Every row gives one point. To make a cloud, some directions were put in groups of two or more. Within a group, all points are equally far from the middle, so they leave a hole (a ring in 2 directions, a hollow ball in 3). The other directions are filled evenly. Then the cloud was stretched, turned, moved and blurred a little. How many holes are there, and how many directions does each take, smallest first?
(in the rows, 128 means zero)

Cloud (13 x 2):
[[103  86]
 [137 101]
 [111 161]
 [160 112]
 [165 162]
 [157 110]
 [ 74 100]
 [130 138]
 [110 146]
 [ 92 171]
 [ 79 100]
 [130 149]
 [ 92 127]]
Holes: 0

Cloud (22 x 3):
[[136 160 112]
 [136 131 110]
 [ 95 159 176]
 [119 107 160]
 [105 127 133]
 [ 79 122  86]
 [144  97 128]
 [178 113 137]
 [154 112 201]
 [119 202 136]
 [162 109 156]
 [176 167 159]
 [106 158 117]
 [138 140 114]
 [122 106  99]
 [156 119 104]
 [117 132  76]
 [170 142  98]
 [ 72 123 144]
 [ 91 103 113]
 [157  86 149]
 [122  90 144]]
Holes: 0

Cloud (20 x 3):
[[142 145 104]
 [140  99 106]
 [177 113 125]
 [139 163 136]
 [125 141  73]
 [119  87 104]
 [170  80 114]
 [126 156 140]
 [148 110  84]
 [103  63 107]
 [184  87 136]
 [120  88  85]
 [114 112  86]
 [137 141  78]
 [174 112 137]
 [140 160 103]
 [120  94  97]
 [102 139 126]
 [152 170 111]
 [159 146  95]]
Holes: 0

Cloud (28 x 4):
[[ 76 133  89 141]
 [ 88 156  87 150]
 [145 157  88 100]
 [ 87 159 142  90]
 [150  85 121 115]
 [136 108 157  83]
 [127  95 148  85]
 [ 92 132 153  79]
 [128 171 103 166]
 [159 104 107 152]
 [113 137 150  76]
 [161 136 156  98]
 [153 147 144  89]
 [154 114  88 119]
 [140 145 145  82]
 [129  96 138 162]
 [145 119 103 168]
 [ 68 109 105 122]
 [155 157  99 165]
 [116 146  75  98]
 [104  93 139  82]
 [163 132  95 158]
 [108 111 116 166]
 [158 146  96 163]
 [151 112 106 164]
 [ 96 141 150  79]
 [134 178 130 157]
 [137 106 158  85]]
Holes: 2 (2, 2)

Cloud (50 x 6):
[[ 85  91 134  87 122 120]
 [131 119 131 103 160  96]
 [107  93  92  95 139 151]
 [143 147 102 131 112 118]
 [127  85 135 101 127  71]
 [ 77 159 133 151 123 124]
 [134 121 124  67 145  70]
 [102 173 198 144 127  99]
 [ 62 103 107 111 109  88]
 [ 96 121 176 126 147  45]
 [ 87 109 170  84 112  98]
 [124 113 151 105 140  88]
 [ 81  86 140 107 120 118]
 [145 153  83 108 111 178]
 [ 84 150 145  92 152  97]
 [119  99  74 106 144 159]
 [128 117 108  96 169 156]
 [ 95 136 113 152 124 148]
 [102 169 116 160 167 116]
 [143 141 132 149  96  76]
 [129 116 178 142 126 135]
 [136 160 150 108 151 124]
 [134 171 122  93 129  62]
 [ 79 119 170 132 160  69]
 [155 160 114 143 112 113]
 [113 121 176 140 133 159]
 [164 175 131  90 144 110]
 [121 181  83 118 157 151]
 [119 113 156 140 162 108]
 [ 94 106 163 139 161  89]
 [137 167 164 134 146  86]
 [108 175 181 144 138 106]
 [123 143 181 144 149 119]
 [128 171 102 109 118 119]
 [137 177 109 130 130 124]
 [ 84 153 145 110 157  77]
 [ 77 119 191 119 130  92]
 [ 98 173 166 163 124  93]
 [102  98 142 122 132 144]
 [ 74 120 176 137 159  81]
 [115 163 160  94 127  71]
 [ 88 150  86 117 138 116]
 [152 121 148 135 150 146]
 [106 123 154 147 176 121]
 [126 120  91 143 134 165]
 [ 87 166 140 124 168 122]
 [120 169 104  99 127  82]
 [ 69  86 100  84 121 131]
 [111 172 163 141 158 125]
 [106 132 113  97  85 112]]
Holes: 1 (2)
